Each wall is flat, endless, passes through zero and stands at right angles to its row. A trip goes straight from one point to another. Which walls does it cross, in order?

Walls:
(1): [ 14 -10]
(2): [28 15]
(3): [-14  -2]
(4): [ 37 -10]
(5): [ 33 -30]
Trips:
[  0 -15] to [-12 -32] => 4
[22  2] to [21  2] => none
[  5 -18] to [60  5] => 2
[41 33] to [25 11] => none
[ 2 18] to [-34  24] => 3, 2
[50 10] to [ 15 -19] => none

Walls:
(1): [  5  11 -30  -4 -12 -32 -27  -7   7  10  11]
(2): [ -3   9  11   4 -21   6  26  -3  25   1  -2]
(3): [  6  20 -22  25 -17  -2  -5  -5  25 -14  21]
(4): [  2  -7  -3   1   2  11 -11  -4  33  -8  -8]
(5): [-15   4  -2  -7  24 -36 -14   4 -22  -5  -4]
(6): [-24  16  -6  12  -4  48  -3 -32 -43  30   0]
Trips:
[  5  -9  22  18   9   0   6  31 -17   9  -1] to [-26   6  -5  11 -11 -37 -17  -9 -24  35   7] => 6, 1
[ 24  -7  -1   4 -11  29 -15   4 -35   0  11] to [ 16 -10  -6 -17  -2   5 -20 -24  13  -1  12] => 1, 3, 4, 6
[ -9  -6 -27   0 -18 -19  45  12 -10 -11 -24] to [-14  22  35 -12 -24 -29  22 -18  -3 -25  22] => 3
[  2   0 -22  27  38 -13  -7   5 -22  20  -9] to [ 22  -9  -7  -1 -26   0  -5  17 -37   9  -4] => 5
[ -7   7  -6  11 -24 -10 -22 -25  -6 -15   4] to [-17   4  -5 -32   2 -40 -20  -7   0   3  13] => 4, 6, 3
[ 25 -23 -12  20   6 -20  11  -9 -10   2  -3] to [  1 -30  18 -15  -4  22  14 -11   0  -6 -29] => 3, 1, 5, 4, 2, 6
[ 20  30 -32  -1  -4 -13   3 -13  21  10 -15] to [ -6   1  28 -16  11 -15   9 -12   9 -10 -19] => 5, 3, 1
[-12  -9  28  21 -19 -16 -16  -4   3  -3  16] to [-12 -31 -14 -25  -2 -10  -4  16   2   4 -16] => 4, 3, 2
[  9  20  32  -2 -17 -14  -2  29 -12  19 -18] to [ 16  -7  -7  16  34 -14  16   2 -29  -6  11] => 2

Walls:
(1): [ 29  -2   9  22  22  -2  18  28   4 -18   3  -3   1 -10  -3 -38  21  -8
  20 -20   5 -21  21   4 -13   4 -18  23 -18  23  23  -3]
(2): [-20  11  -3 -16  -2  28 -19   6 -23 -12  13   7   9 -11  11 -12   1   2
  26   5 -12  -1  19 -12 -14 -15 -36   7  31  24  -3 -11]
(3): [ 20   1  30 -25  21 -21  -6 -11  10  19 -23 -42  18  49  20 -14   6  10
 -26  10  28 -15  -2 -16  18 -11  -1   6  16 -11  -5   2]
(4): [  0  16  -6  -7   5   2   7  20  15   9  11  20   5   3  34  10   5   5
  -7  11  14 -22 -23 -23   3 -15   6 -35 -30  28   8  -3]
(5): [-20   1 -23  17  10   0  -6 -18   7   0  27 -22   1  31  21  -7  21  25
   7  10   1  35 -16  -1 -11 -32 -13   4 -23 -15 -12   0]
Trips:
[ -6   9  22   3   7  11  19 -24   9 -12  -1  -3   3  13   1   2   4 -20
 -35  25 -11  10 -17  11  26 -17  26 -21  24  35   8  -8] to [ 34 -33  17   7  -8  -4  29  -4  29  12  16 -15 -14  19  31  -2   0   9
 -15   7  -5  11  31  -8 -11 -18  19  16  12   6 -25 -15] => 5, 1, 4
[ 10   8  22  -2  -1  20 -12 -15  -2  25  21  25  -7  17   4   6 -10  -1
  14 -16   3  14 -10  -4 -21   3   0  -3 -25  17  -9 -14] to [  4   3  -4  22  -2 -10  17   5  42 -14  -5 -15 -15 -10  15   3  11  35
   3 -27  21 -51  39   3 -16  28  16  14  28 -16  21  26] => 1, 2, 5, 3, 4
[ -9 -17 -13  -2   1   4   3   2   2 -17 -22 -21   2  -3 -25  -6  24 -10
  -3  23   3 -26  -6 -13 -15 -13   9 -18  23 -18 -14 -16] to [  0  -3   1   1  -1  36  12   2  -8  13  -3 -20  27 -10 -25  40   4  16
 -23 -23 -12  -7 -14  19 -18  -8  -1  -4 -10  -6  -1  -8] => 2, 3
[ 27  -6  -6  -2 -38   2 -10  23 -11 -19  -8   7 -29 -35  -2  11  18  -1
 -18  -1  26  -9 -25  15  -6  -3  12 -19 -33 -18   5  -8] to [  7  -5 -12 -29   2 -10   2  19  -1  -7 -21 -14   2 -27   8   1  -4 -26
 -17 -16  20   4  13 -21  -3   0  16 -20 -20  29   5  32] => 3
[  5 -17 -35   3  11  -2 -16   8  20  -6  -7  12  -3 -21   4 -14  -2  -8
  -2  12  22  10 -14  -1   6 -32   8  10 -10   9  -7  -4] to [-10  -2  -2   9  -4   7  -6 -15   4 -30  10  28 -13  -8  -9   3  -9 -16
  18  10   4  41  30  14   9 -28  -7   3 -30  31  -6 -13] => 2, 4
[ 29  33  19   3 -18 -26  27  13  11  13  -5  -8  13  -6 -19  -9 -11  12
 -10 -18 -20  -6 -21   8  -3 -12 -11  14   4   1  -7 -31] to [ 16  -1   8  30 -23  14 -14  -6  34  -6  -3  -1 -29  20 -15 -22 -12  -2
   5  -8 -31 -25  -8  -4 -13  -6  22  21  -3  21   7  16] => 3
